Each row is a point. To make a cloud, some directions were put in groups of two or more. Within a group, all points are equally far from the middle, so they leave a hole (a ring in 2 directions, a hollow ball in 3). The other directions are filled evenly. Then the cloud was stretched, turned, moved and blurred a little. How many holes are there, and how many directions does each take, smallest first?
(in the rows, 128 means zero)

Cloud, 20 rows:
[[142 156 176]
 [145 132 168]
 [146 134  80]
 [ 96 125 102]
 [ 91 149  90]
 [116 156  76]
 [153 121  94]
 [118 154 176]
 [113 130 161]
 [112 115 101]
 [180 135 123]
 [180 145 137]
 [124 147 175]
 [182 165 120]
 [155 156 173]
 [121 123 157]
 [147 109 110]
 [150 202 113]
 [133 132 168]
 [112 171 173]]
Holes: 1 (3)

Cloud (31 x 4):
[[ 93  82 138 150]
 [147  90 153 124]
 [145 163 112 146]
 [105 116 100 195]
 [116 155 122 110]
 [164 134 159 172]
 [175 135 106 141]
 [111 151  78 147]
 [150 133  84 142]
 [ 81 124 162 143]
 [134 105 132 211]
 [135  91 100 134]
 [153  90 157 146]
 [112 119  59 145]
 [162 130 140 148]
 [104  76 144 123]
 [150  75 107 139]
 [125 140 176 119]
 [ 97 119 138 197]
 [135 143  80 123]
 [164  74 121 158]
 [120 100  73 165]
 [108 116  93 164]
 [ 95 122 165 161]
 [132 158 118 166]
 [119 158 130 198]
 [127  74 119 142]
 [ 77 163 135 122]
 [ 85 159 124 147]
 [130 123  76 133]
 [118 119  88 144]]
Holes: 0

Cloud:
[[ 94 148 119 151 163  78]
 [159 113 122 105 163 100]
 [ 94 119 149 146 154 166]
 [152 166 162 129  97 110]
 [ 80 115 100 110 167 130]
 [119 138 134  87 117 155]
 [138 147  75 115  99  97]
 [125 177 120 159 101 115]
 [169 112  69 138 114 141]
 [130  97  81 179 127  97]
 [178 118 157 161 122 175]
 [ 81  77 146 167 154 118]
 [ 86  75 124 134 169  99]
 [116 114  52 171 149 116]
 [116 102  57 174 139 111]
 [ 88  88  73 152 134 140]
 [150 138 163 193 147 145]
 [147 118 165 145  95 184]
 [110 120  83  87 113  96]
 [180 137 133 153 119 174]
 [101 138  92 125 180  90]
 [183 143 131 147 148 142]
 [132  87  94 115 146 174]
 [ 94 115 101 160 149 167]
 [154 175 104 136 121 145]
 [123  71 138 180 167 139]
 [103 151 146 102 108 137]
 [ 85 100 150 186 118 133]
 [107 147 103 185 152  97]
 [159 119  90 139 108  89]
 [124  83 150 114 128  93]
 [129 140 156  91 109 151]
 [114 100  67 178 161 126]
 [116  66 142 163 171 138]
 [132 121 128  80 104 146]
 [161 135 174 111 122 109]
 [119 112 119 128 149 183]
 [136 111  44 150 136 135]
 [117 162 154 101 122 136]
 [ 81 117 146 176 124 150]
 [126 152  99  81 111 122]
 [ 98  82  75 132 159 150]
 [116 103  63 171 160 135]
 [144 121 187 108 139 136]
 [121 126 197 129 115 157]
 [113  91 147 127 151  76]
 [177 123  84 128 111 113]
 [164 159 117 107  96 118]
 [120 157 152 180 137  90]
 [145 114 162 101 161 130]
 [191 131 105 132 115 137]
 [140 174 160 154 140 116]
 [157  71 121 130 136 165]
 [104 136 179 136 162 107]
 [177 128 146 148 118  99]
 [134  70 116 173 118 125]]
Holes: 2 (2, 4)

Cloud, 87 rows:
[[137 129 108 172 158 135 141 110]
 [110 163 115 120 108 195 110  88]
 [138 145 116  84  90 140  92  76]
 [148  77  89 179 130 148 136  86]
 [ 97  88 153 161 124 102 137 122]
 [ 76 124  75 156 102 109  94 132]
 [168 121 128 173 120  97  79 115]
 [ 93 127 157 172  65 118 167  74]
 [109 134  96 188 144 101  97  74]
 [ 69 100 109 166  57  89 143 104]
 [112 118 168 158  96 195  94 103]
 [114 141  73 115 155 105 163 118]
 [121 100 181 129  67 169  80 108]
 [ 73 140 116 150 144 165 156 141]
 [146 139  98 154 119 156  88 115]
 [123 157 161 155  88 117 145 161]
 [129  92 150 117 167 138 107  90]
 [137 103 130 125  58  62 129  62]
 [ 98 137 126 136  98 156 103  92]
 [132 129 121 142 161  91 143 128]
 [143 123 173 155  95 117 131 146]
 [146 122 158  88  75 154 126 101]
 [132 112 115 151 131  97 159  83]
 [112  96  93 147 101 130 156 104]
 [116 139  44 123 130 107 112  78]
 [176  86 107 143 124 103  73  77]
 [162  99 163 125  96 179 105 122]
 [153 103  94 111 136 139 109 116]
 [148 130  68 114 159 113 142  88]
 [101 102 127 135 101 137  97  73]
 [ 64  72 146 153 108 119 116 146]
 [132 171 149 159 145 132 169 159]
 [ 86 113 102 137 121  91 126 122]
 [177 101 138 123 125 113 128  80]
 [165 108 147 142  72  62 123  99]
 [109 149 178 149  52 124 116 105]
 [152 104 128 133  67 181 113 100]
 [146 122 114 128 112 120 170 106]
 [112 143 106 117 145 145 143  95]
 [136 113 162 137  78 131 153  75]
 [132 141 123 195 124 141  94 113]
 [154 106 159 145 102 147 112 167]
 [100 136 167 168  84 144  87 108]
 [140 112 128 171 124 131 128 150]
 [106 159 119  89  97 187 128 151]
 [123 114 118 133 125  69 132 105]
 [128 124 116 190  69 130 106 118]
 [186 164 126  86  97 127 126  87]
 [ 91  59 108 162 120 168 103 119]
 [ 53 123  89 133 132 183  99 151]
 [142 171 123 157 151 109 172 150]
 [156 148 117 140  73 110 148 147]
 [ 71 122 108 149 161 129 149 147]
 [122 101  84 124 132  98 186 133]
 [ 98 121 136 106  69  85 129  64]
 [114 177 165 138 145 138 119 134]
 [ 89 136 114 121 156 178 123  83]
 [182 130 165 147 168 105 138 115]
 [130 179 114 143  74 127 111  57]
 [ 98 137 132 124  94 180  66 124]
 [119  87 146  95  82 144 175 102]
 [146 140 149 118 150 150 108 122]
 [126 113  90 171 151 149 124 115]
 [102 185 120 111  99 169 175 141]
 [153 128 139 152 140 129 107 108]
 [ 99 128  95 148  78 127 141  55]
 [110 110 186 181 125 169 157 108]
 [144 105  94  82  91 117 153 117]
 [ 90  77 147 104 121 151 104 109]
 [183 115  96 152 125 122  90  93]
 [158  91 112 138 100 158 121  77]
 [130 136 109 164 119 131 166 129]
 [129  96  87 157 149 109 161 124]
 [134  83 133 161 142  83 162 158]
 [129 180 143  80  88 115 131 106]
 [111 103 128 167 121  91  82 110]
 [169 207  93 138 132 126 134  93]
 [147 186 108 149 178 149 100 125]
 [ 99 138 171 174 115 131 148 128]
 [ 95 149  97 144  87 100 117 123]
 [122 143 110 191  98  98 148  64]
 [ 94 122  95 137 117 155 131 127]
 [160  99 161 161 108 101 159 140]
 [158 156 114  97 139 152  74 147]
 [124 185  96 158 156  89 133 131]
 [ 96  66 120 141 135 143 122  84]
 [140 130  94 101  99 145 119  63]]
Holes: 0

Cloud:
[[139 113 145 147 129 139  50 147 155]
 [110 143 182 185 102 161 126 143 110]
 [149 195 117  96 160 135  92 112  92]
 [113 170 120 102 106 156 154  99 109]
 [152 162 170 134  95 149  93 172 136]
 [143 157 145 101  94 133  52 117 124]
 [157 139 202 143  82 138 128 143 119]
 [141 198 127 144  86 150 117 108  97]
 [104 148 146 135 193 123 109 116 146]
 [150 124 209 140 159 111 130 106 124]
 [111 100 109  88 117 150 116 107 136]
 [ 83 123  92 167 148 119 187 130 121]
 [ 73 109 111 104 103 130  94 139 128]
 [149 124 126 145 168 127  87 177 100]
 [154 153 166  84 157 102  69 103 101]
 [118 166  98  71 150 136 150  98 117]
 [172 127 169  76 151 138 110  94 152]
 [102  80 131  85 102 112  87 140 163]
 [137 167 139  96 117 107 113 167  84]
 [194 152 143 109 100 141  56 120 146]
 [ 83 162  91 154 110 131  86 164 130]
 [129 174 148 144 203 117  74 124 129]
 [146  90  97  85 133 148 112 118 149]
 [112 153 140  85  90 138 107 109 125]
 [118 167 112 207 114 151 100 130 112]
 [ 73 150 133 116 158 106 121 153 135]
 [136 123 191 163 175 116 118 118 109]
 [114 168  90 112 117 120  91 112 137]
 [124 187 170 102 141 104  65 134 107]
 [125 160 108 189 150  99 119 114 170]
 [131 105 143 126 124 110  38 149 128]
 [148 102 152 130 177 124 113 159 108]
 [122 158 136  74 123 113 119 163 115]
 [135 185 116 132 125 156 179 106  95]
 [129  75 118 131 141 136 115 156 103]
 [181 143 144 101 130 145 148 104 152]
 [ 91 149 126 150 165 109 154 123 180]
 [ 80 147 166 154 123 119 145 152  80]
 [129  96 177  97 138 145 166 130  79]
 [108 150 137 153 149 100 142 136 192]
 [134 116 199 127 161 101  55 153 132]
 [126 137 178 168 182 117 141 105 112]
 [ 94 130 183 148 139 129 146 113 162]
 [158 165 190 126  65 156  82 132 122]
 [115 121 188 102  89 152 125 155 143]
 [157 103 143  61 151 151 141 127  77]
 [129 136 163 123 217 119  91 117 106]
 [112 146  71 177 128 143 157 125  92]
 [167 155  66 119 148 134  73 135 127]
 [153 169 138 137 131 120 132  77 108]
 [172 124  97  97 153  99  67 133 138]
 [161 109 138 117  90 132 144 101 154]
 [141 128 111 121  68 126 124 132 173]
 [ 83  80 150 138 154  95 135 122 135]
 [106 150  75 142 165 126  89 158 101]
 [121  97 157  65 144 165 147 139  81]
 [158 124 127  72 112 170 148 120 125]
 [102 110 203 164 129 101 132 129 145]
 [181 144 196 140 112 124 109 140 107]
 [148 112 157 177 105 123  90 135 182]
 [144 182 159 149 148 136 150  91 105]
 [154 135 153 179 183 146  73 105 155]
 [130  87 113 136 129 147 100 173  89]
 [123 104 123 166 126 122 151 161 127]
 [132 118 188 147 173 104  65 143 114]
 [ 96 117 102 118 118 151 104 119 129]
 [112  93 115 146  90 128 120 184 103]
 [163 190 121 123  87 109 100 122 160]
 [139 186  81 110  94 124  64 152 112]
 [135 109 134 175 108 147 132 150 158]
 [123 115  73 159 131 145 181 127 143]
 [112  80  95 123 158 148 155 170  90]
 [148  95 131 129 184 147 106 160  97]
 [147 127 169 176 155 174 120 120 127]
 [157 174 139 194 157 128 130 146 110]
 [156 138 156  77 143 126 113 139 145]
 [153 117 157 103 157 142 116 163  84]
 [126 178 104  87 141 141 148 102 118]
 [117 119 192 124 183  91  74 133 132]
 [149  95 154  67 138 134 161 123  89]
 [177 139 149 113 180 142  90 158  90]
 [143 113 160 169 142  92 114 155 152]
 [148 127 168 191 108 137  67 136 164]
 [154 113 134  94 108 155 134  89 150]
 [ 63 141 148 143 124 104 172 156  98]
 [123  92 133  48 132 122 122 105 118]
 [189 165  91 147 129 129  96 109 159]
 [132 163 119 104 138  97  48 106 138]
 [101 161 176 156 113 145  63 162 119]
 [147 127 128  77 151 137 105  78 137]
 [120 127 174  95 122 167 127 131 113]
 [129 104 175 164 120 149 140 139 157]
 [137  95 129 106 126 141 175  77 106]
 [113 164 102  64 137 108 127 126  97]
 [100 137 172 194  78 151  95 155 132]
 [ 61 125  96 125 119 113 104 160  96]
 [142  99 175 170 142  99  78 139 138]
 [176 134 134 184 108 122  77 134 171]
 [124  64 118 143 140 142 164 134 118]
 [121  91 104 107  91 128  94 174 105]
 [135 151  81 182 111 130 129 146 107]
 [114  85 140 154  73 132 138 138 160]
 [165 146 105 153  58 156 106 146 128]
 [151 157 146  82 122  99  99 159 104]
 [120 156 138 168 121 121 123 159 170]
 [137 166 156  90 157  79  90 153 144]
 [112 146 113 135 169  83  80 150 180]]
Holes: 3 (2, 2, 2)

Cloud, 101 rows:
[[157 125 130 100 149 137  46 106 145]
 [122  53 138 116  94 132  95 153 119]
 [118  89  89 132 103  97 139 132 143]
 [135 123 141 163 130 133  77 101 170]
 [123 127 155  59 163 119 115  86  98]
 [ 69 151 153 114 170 170 124  85 122]
 [157  85  96  95  90 118 121 152 149]
 [157 167 147 108 143 157  89 136 119]
 [156 117 177 111 115  91 146 176 152]
 [128  70 121  88 101 125 112 147 156]
 [163 107  92  65  99 115 109 158 138]
 [ 92 114 146 130 113 112 162 147  93]
 [ 87 149 165 100 127 101  73  84 136]
 [145  92 148  86 115 145 100  93  68]
 [ 88  78 156  90 120 158 157 145 115]
 [ 72  88 167 124 160 118  88 113 101]
 [140  73 106  77  83 159 123 150  88]
 [159 154 103  66 142 151  91 138 153]
 [184 136 125  86 140 120 119 117 157]
 [ 91 132 118  77 124 103 125 153 101]
 [102 142 116 126 118  81 153 142 152]
 [148 140 107 127 158 116  55 138  98]
 [155  93 117 134  92 132  87  95 127]
 [120 137 171 127 129 132 189 160 110]
 [113 111 144  98 142  97  62  67 128]
 [175 123 173 154  93 130 161 109 141]
 [105 120 176 171 150 149 127  67 146]
 [141 128 185 176  95 148 131 140 122]
 [ 97 152 181  78 106 136  89 135 110]
 [ 88 109 173 177 116 121  91 146 142]
 [108 101 152 117 120  76 103 145  98]
 [129 112 139 107 123 172 196 126 124]
 [155  90  77 125 133 151  53 143 125]
 [111 129 146 152 167  99 145  78 121]
 [ 72 148 110  89 123 126 156 123 132]
 [102 115 207 173 139 162 116 132 135]
 [116 151  98 113 123 183 161 135 115]
 [ 95  91  90 166 129 167 120 108 120]
 [115 147 111  69  87 142 111  87 144]
 [100  85 171 134 110 171 136 136  80]
 [ 87 105  85  76 113 164 151 119  81]
 [161  75 108 176 146 139 113 129 143]
 [132  95 206 131 109 115 118 114  94]
 [100 111 116 196 158 166 114 127 149]
 [ 88 130 156 162 158 167  92 136 142]
 [106  67 177 156 106 142 129 137  93]
 [163 106 125  51 132  97  87 109 132]
 [108  75 123  85 129 146 107 158  73]
 [114 119  63 146 167 145  84 119 122]
 [143 104 172 172 141 171 117 105 137]
 [172  81 134 136 110 118  87 160 134]
 [161 156 104  88 154 156 116  82 119]
 [111 179 162  89 117 147  98 126 128]
 [132 100 106  98 174 111  56  92 131]
 [139 175 106  55 136 128 114 144 138]
 [102  79 172 103 154 109  86 104 122]
 [ 77 101 139 126  93 124 182 133 148]
 [116 154 116 121 146  98 107 143  96]
 [ 62 143 142  77 154 173 112  73 117]
 [133 159  88 103 153 137 153 146 150]
 [123 112 185  90 100 131  90  97  75]
 [145 165 116 131 157  98 104 162 150]
 [109  76 122 157 108 171 100  99 126]
 [171 129  85 123 136 101  81 105 124]
 [155  93 137  42 116 145 112 120 126]
 [150  98 119  86 107 173 169 129 119]
 [165 136 146 137 116  83 154 112 120]
 [132 116 190 100  92 134  94 147 119]
 [ 86 139 177 142 152 123 115  80  91]
 [113 103 113 187 144 167 104 104 121]
 [ 69 132 116 126 121 157  62 121 102]
 [162  90 124  93 135 146  66 147 138]
 [ 87 127 113 107 150 145  75  55 129]
 [142 136 108 155 157 101 128  91 122]
 [ 96 162 154 128 162 140 141  63 133]
 [102 149 144  86 130 100 128  98 177]
 [157 150 131 145 142 111 153 170 129]
 [163 113 152 127 124  70 115 140 190]
 [138  97 150 148 152 129 145 171 108]
 [ 81 102 171 131 141 162 108 131  74]
 [116 137 128  45 166 109  74 133 137]
 [150 141 180 178 142 132 106  92 166]
 [100  82 121 109 100 120 109 171 121]
 [128 153 146 153 149 177 140 143 112]
 [114  92 139  67  85 132  99  76 124]
 [105 142 158 121 171 123 129  71 105]
 [109  91 167 132 138 146  54 122 129]
 [ 92  90 152 105 136 109 130  79 100]
 [102 134 117  64 130  92 120 131 160]
 [114  67 152 149  87 122 168 106 119]
 [122  91 163 100 152  80  94 134 111]
 [120 157 118 102 125 119 174 129 110]
 [141  84 109  83 137 164 114 167 102]
 [131  85 148 158 171 147 114 146 161]
 [166 117 150  89 141 124 131  89 122]
 [155 125 160 165 183 136 123 101 150]
 [ 88 159 131 142 166 119  62 117 120]
 [ 75 160 165  52 135 134  86 121 117]
 [108 176 174 139 146 133 134  78 113]
 [150 126 104 144 114 134 156 117 194]
 [146  98 159 140 155 107 132  85 119]]
Holes: 1 (8)

Cloud:
[[107 119 198 151 140 128 132 118 131]
 [ 98 116 193 136 106 135 105  69 151]
 [ 84 139 110 148 130 118 195 187 120]
 [ 91 129 181 110 101 135 140  73 127]
 [103 129 105 125 132 117 155  83 141]
 [126 141 103 109 133  85 145 172 105]
 [104  87 153 158 114 101  76 128 114]
 [133 138 146  75 146 126 171 154 153]
 [142 158 119  91 130  97  75 127 161]
 [162 118 155  97 166 143 108 116 204]
 [ 93 159  79 121 139 104 141 102 142]
 [150  93 163 150 158 127  82 154 107]
 [ 80 139  96 112 165 129 121 163  95]
 [ 92 119 120 159 169  82 139 143 108]
 [166 113 170  89 105 159 148  99 140]
 [121 122 151  60 151 118 153 126 142]
 [ 70 173 152 111 109 142 114  77 158]
 [ 67 146 148  96 105 138  93  95 156]
 [ 93 149 126  96 177 168 137 150 154]
 [122 143  89 144 177  97 191 136 107]
 [137 141 122  75 160 132 122 137 196]
 [167 138 124 131  92 118 150 136  88]
 [119  71 166 172 133 152 120 117 140]
 [142 123 109 113 158 145 127 206 124]
 [123 116 163 167  97 120 170 146 132]
 [ 88 129 151 134 159 162 121 121 194]
 [114  53 112 135 156 148 117 153 119]
 [104  89 181 120 100 155 115 163 157]
 [ 72  97 140  86 108 145  92 142 150]
 [126 153 111 173 157  89 180 141 105]
 [ 68 138 127 108 159 102 141 106  99]
 [154 109 148  62 158 133 109 102 105]
 [103  97 165 147 128 116 156 175 150]
 [144  83  98 120 157 130 105 178  89]
 [137 126 143  73 152 123  94  86 185]
 [173  65 170 102 137 165 109 113 168]
 [153 149  95 135 186 126 110 128  95]
 [151  80 118 104 147 171 146 107 121]
 [ 67 171 113  96 149  92 125 155 132]
 [ 76 118 177  77 130 139 105 120 124]
 [ 74 120 131 133 113 151 167 125 167]
 [152 178 109  94 158 127 100 123 121]
 [138 142 116 122 107 130 155 156 184]
 [164 169 156 113 152 143 143 116 178]
 [ 86 153 126 138 120 122  66 115 138]
 [140 121 137  67 183 123 142 119 140]
 [137  95  94 114 161 132 110 176  86]
 [ 76 170  79 167 169 104 178 154 145]
 [160  93 128 123 188 151 154 126 110]
 [ 95 154 142 114 163 122  47 109 142]
 [ 78 156 168 107  97 143 115  81 164]
 [103 140 160 153  92 122 111 145 183]
 [135 171 162 100 138 110  98  75 171]
 [169  98 115 132 112 155 176 159 152]
 [ 98 154  98 181 135 134 116 163 147]
 [109 117 151 179 160 151 119 129 188]
 [143 125 130  71 156 124  77  84 167]
 [176 126 127 134 108 161 114 159 162]
 [ 85 103 133 123  99 126 154 170 151]
 [137 169 101  72 157 127 140 164 146]
 [194  82 153 148 115 132 120 137 143]
 [105 113 175 114 106 151  83  86 107]
 [183 121 166 126 139 126  74  81 164]
 [ 94 172 179 112 114 117 139 115 116]
 [ 97 150 118 179 155 105 152 161 182]
 [166 106 119 121 154 142 143  98  74]
 [168 142 161 108 173 151 111 103 178]
 [ 96 111 169 154 130 155 120  79 161]
 [118 111 164 132 133 123  77 142  96]
 [145 142 101 147 133 145  81 146 134]
 [123 156 115  81 118 128 190 168 122]
 [ 92 127 142 124 106 176 128 145 175]
 [140 129 144  91 128 109 154 183 146]
 [174 125 156 147 150 163 103 141 186]
 [151  92 176  76 108 167  67 115 143]
 [178  53 162 148 159 143 102 141 120]
 [ 96 149 137 103 112 101 137  94  83]
 [137  95 129  84 108 153  73 148 114]
 [ 80 146 146 133 161 122 140 103 194]
 [ 99 118  83 131 166 163 122 138 154]
 [112 122 110 102 114 138 179 119 156]
 [111  73 144 111 147 161  99  94 119]
 [ 99 118 130 112 115 136 101 162  91]
 [140  93 198 124 110 163  57 112 167]
 [ 99 125 131 171 101 116 108 156 160]
 [ 80 139 141 129 126 104  65  79 141]
 [ 93 149  71 124 187 146 139 161 113]
 [ 99 159 164 140 106 146  88 132 175]
 [131  85 103  94 155 161 101 116 146]
 [144 167 116  85 179 145 131  99 112]
 [ 81 154 130 102 154 110 136 146 201]
 [120 173 154  74 152  90  99 109 145]
 [123 166 112 115 148 107 155 177 181]
 [103 134 122 135 115 102 120 165 191]
 [152 115 119  81  99 115  92 129 121]]
Holes: 3 (2, 2, 4)
